Every row gives one point. The ring and each string are closed loops that go straight from each point to the next, and from the last back to the first. Before rounding, they use only three directions, however many columns there are. How many times does the string pass through the ring? Passing back the other way cancels.
In the rows, zero is written as 128.

Ring (8 x 3):
[[194  73 133]
 [134  71 143]
 [ 81  86 138]
 [ 84 126 127]
 [133 164 109]
 [145 155  91]
 [145 108  87]
 [176  84 103]]
String, 19 rows:
[[100  65 124]
 [133  89 122]
 [122  63 130]
 [154  51 152]
 [145  60 162]
 [146 100 143]
 [148 118 133]
 [115 136 136]
 [ 82 157 124]
 [ 83 159 111]
 [ 82 123 106]
 [107 185 105]
 [139 193 114]
 [ 83 157 116]
 [ 63 106 114]
 [132 111 119]
 [134 106 138]
 [ 96  54 160]
 [117  48 149]]
Times through: 1

Ring (8 x 8):
[[103  68 106 135  95  80 161 135]
 [ 96 112 115 154  64  83 158 140]
 [102 171 132 177  72 102 123 145]
 [117 196 153 171 107 128 102 138]
 [134 178 168 137 157 152 102 119]
 [141 119 151 119 190 141 105 117]
 [136  79 127 122 186 118 109 125]
 [120  52 106 128 146  90 134 133]]
String (25 x 8):
[[146  62 121 124 218 117  88 128]
 [141  95 119 152 202 113  68 141]
 [124 122 134 142 141 116 115 131]
 [140 135 141 148 186 131  77 133]
 [132 146 145 148 160 130  94 131]
 [122 142 154 126 129 133 138 118]
 [121 144 141 148 130 121 114 132]
 [122 194 137 197 129 117  61 155]
 [113 235 147 211  92 120  68 157]
 [108 189 155 157  80 125 135 130]
 [103 202 145 182  68 113 117 144]
 [102 221 124 233  69  93  64 173]
 [107 210 126 222  84  98  66 168]
 [109 216 151 186  81 121 102 145]
 [118 225 143 212 112 119  54 159]
 [124 180 144 175 132 124  83 143]
 [129 175 150 163 147 133  85 136]
 [135 163 149 157 166 135  78 134]
 [127 133 141 142 147 124 111 129]
 [124 124 150 116 136 131 144 115]
 [130 115 126 152 164 113  91 138]
 [146  76 116 144 221 113  65 139]
 [126 107 127 142 152 112 111 133]
 [125  98 142 109 145 124 148 114]
 [135  69 137  98 180 126 139 111]]
Times through: 1

Ring:
[[107 145 111 150 169  56 163 148 178 122 120 152]
 [100 118 114 169 151  71 125 139 168 174 138 151]
 [101 117 112 162  96 145 104 130 115 198 147 137]
 [126 138 110 135  87 179 122 139  65 137 114 113]
 [141 155 110 122 122 145 152 151  74  78  86 109]
 [131 168 109 122 154  98 180 155 124  64  89 128]]
String (29 x 12):
[[118 177 104 118 125 130 184 147 122  85 107 134]
 [120 210  99  98 147 108 231 155 146  33  93 142]
 [126 180 107 119 175  68 204 158 155  46  87 139]
 [137 121 119 153 168  72 129 154 119 105  90 121]
 [117 142 111 144 141 101 148 146 132 122 113 135]
 [ 99 169 104 134 143  91 183 143 172 117 128 156]
 [ 91 174 104 138 170  51 200 146 212 112 132 171]
 [110 142 113 153 187  33 165 151 188 113 114 153]
 [127 121 118 159 178  52 133 153 145 116 100 133]
 [116 140 112 147 153  83 150 147 145 121 113 139]
 [ 99 173 104 132 149  84 191 145 179 109 126 158]
 [ 95 203  99 117 168  62 234 150 208  71 120 170]
 [124 171 109 127 177  62 194 157 159  61  92 141]
 [146 129 119 145 175  71 139 159 110  78  77 115]
 [129 134 114 145 143 104 136 149 111 112 101 124]
 [118 183 102 113 118 141 189 147 116  80 107 133]
 [144 175 107 107 116 158 174 153  69  52  79 108]
 [157 148 113 119 114 164 138 154  37  65  71  92]
 [150 113 120 149 137 120 106 152  66 109  83 101]
 [130 131 114 144 124 129 126 146  92 124 105 118]
 [115 156 106 129  92 168 147 138  94 131 122 127]
 [113 162 103 122  66 205 146 134  73 137 127 123]
 [110 159 105 129  88 171 150 136  99 136 128 131]
 [128 128 114 147 126 125 123 145  96 129 107 120]
 [119 153 107 129  94 168 144 140  87 127 118 123]
 [128 170 103 111  68 212 154 140  51 103 108 111]
 [148 164 108 109  88 196 150 148  33  72  83  96]
 [151 176 107 101 105 179 170 154  44  44  72  98]
 [131 183 104 107 118 150 186 150  94  61  92 121]]
Times through: 4
